Rows are points. The ring and each string are closed loops that go straight from each point to the next, and from the last back to the first. Before rounding, they use only three directions, however many columns there are. Count how often each string passes through the ring. Passing back the other way cancels.

Ring (6 x 4):
[[ 15  56  14 -10]
 [-41  53  16  -4]
 [-39 -19  17 -39]
 [  6 -59  13 -64]
 [ 62 -47  19 -65]
 [ 63   5  21 -40]]
String (11 x 4):
[[ 38 -95  51 -85]
 [ 23 -96  -6 -83]
 [ -2 -48 -25 -57]
 [ -2 -11   2 -39]
 [-20  -2  49 -33]
 [-71   6  61 -23]
 [-73  -6  -8 -28]
 [-23 -19 -34 -41]
 [-18 -50 -28 -56]
 [  8 -18   7 -44]
 [ 19 -43  41 -57]]
Times through: 2
String:
[[ -3  63 -16  -4]
 [-25  80  -9   7]
 [-17  37 -21 -15]
 [-13  23  19 -22]
 [-48  51  54  -4]
 [-42  39  45 -11]
 [-15  17  16 -25]
 [-10  14   6 -27]
 [-17  26  45 -20]
 [-59  89  55  15]
 [-41  93  15  15]
 [-17  84  43   8]
 [  2  82  46   4]
 [ 20  79  11   1]
 [ 26  45 -35 -16]
 [ 19  20 -14 -27]
 [ 19  32  42 -22]
 [ 16  36  42 -19]
 [ 10  25 -12 -23]]
Times through: 1

Ring, 7 rows:
[[ 32   2  -3  18 -51 -16   2  -4  -1]
 [ 46  19  -5   6 -67  -3   0   2  -8]
 [ -7  28   0  -4 -42   8   2   7  -1]
 [-33  29  19 -17  -8  12  15  -4  -2]
 [-49  14  35 -14  23   2  26 -19   1]
 [-60  -7  20  11  19 -16  16 -14  12]
 [-21 -13   0  28 -19 -24   3  -6  12]]
String, 31 rows:
[[ -6   3 -24  31 -60 -15 -15  15  12]
 [ -5  10  -6  13 -43  -7  -2   5   5]
 [ 22  20  11  -5 -38   1  11  -6  -8]
 [ 70  35  16 -20 -59  12  16 -10 -22]
 [ 62  37   2 -13 -73  12   5   2 -17]
 [ 10  26 -18   9 -70   3 -10  17   1]
 [-28  15 -29  23 -61  -4 -18  24  14]
 [ 27  31 -20   5 -81   7 -11  19  -3]
 [ 59  35   0 -10 -74  10   3   3 -16]
 [ 54  29  12 -13 -54   7  12  -7 -17]
 [ 71  31  18 -19 -55   9  17 -13 -22]
 [121  35   5 -13 -94   8   9  -7 -29]
 [103  28  12 -12 -76   4  13 -12 -26]
 [ 58  20  16  -8 -48   0  15 -13 -16]
 [114  17  12  -3 -76  -6  14 -17 -25]
 [ 42  -7  -9  29 -60 -24  -3  -3   1]
 [-40 -23 -24  51 -34 -34 -15   9  25]
 [-37 -12  -9  33 -22 -24  -4   2  17]
 [-39  -4  -2  23 -17 -17   0   0  14]
 [-69 -23 -13  45 -10 -32  -8   4  27]
 [-77 -35 -14  55  -1 -42  -8   1  32]
 [-36 -24   4  35  -3 -33   5 -11  17]
 [ 34  11  28  -8 -19  -5  24 -23 -13]
 [  0   9  15   2 -19  -7  13 -11  -2]
 [-34  -4   0  22 -17 -17   2  -2  12]
 [-61 -29 -20  54 -19 -38 -13   7  29]
 [-35 -27 -22  53 -33 -38 -13   6  24]
 [-10 -20 -22  47 -47 -33 -13   6  17]
 [ 92   4   0  15 -75 -17   5 -11 -14]
 [ 99  15   4   3 -77  -7   8 -11 -20]
 [ 80  12 -16  18 -91 -11  -6   4 -10]]
Times through: 0
String, 27 rows:
[[-57 -31 -14  52 -13 -39  -8   1  27]
 [-58 -12 -13  35 -18 -23  -7   7  22]
 [  3   6   8   8 -27  -9   9  -7   0]
 [ 52  14  15  -2 -43  -5  15 -14 -13]
 [ 92  18  12  -4 -67  -4  13 -14 -21]
 [ 35  16   9   0 -45  -3   9  -7  -9]
 [-29   3 -13  24 -37 -13  -7   9  13]
 [  9  12 -19  20 -64  -7 -11  13   5]
 [ 62  31 -17   3 -92   5  -8  13 -11]
 [ 52  34 -16   0 -88   8  -8  14 -10]
 [ -5  20 -21  15 -64  -1 -13  18   6]
 [ 46  34  -5  -6 -73  10   0   8 -12]
 [  2  21 -20  14 -66   0 -12  18   5]
 [ 25  24 -18  10 -75   1 -10  15  -1]
 [ 81  33   0  -9 -81   8   5   0 -20]
 [ 84  31  14 -15 -66   7  14 -10 -23]
 [ 10  13   4   5 -38  -5   6  -3  -2]
 [-20  -5 -23  37 -50 -21 -14  13  16]
 [ 31  -6 -17  33 -64 -23  -8   3   5]
 [ 76   2   8  12 -58 -17  10 -15 -13]
 [ 51   4  17   4 -38 -13  16 -19 -11]
 [ -6 -23  -2  38 -24 -34   2  -9  12]
 [-73 -35 -16  56  -7 -41 -10   3  32]
 [-15 -19  11  27  -6 -29  11 -16   9]
 [ 21   8  24  -4 -17  -7  21 -20  -8]
 [-36  -1   2  17 -14 -13   4  -2  11]
 [-79 -23 -15  45  -7 -31  -9   6  29]]
Times through: 2
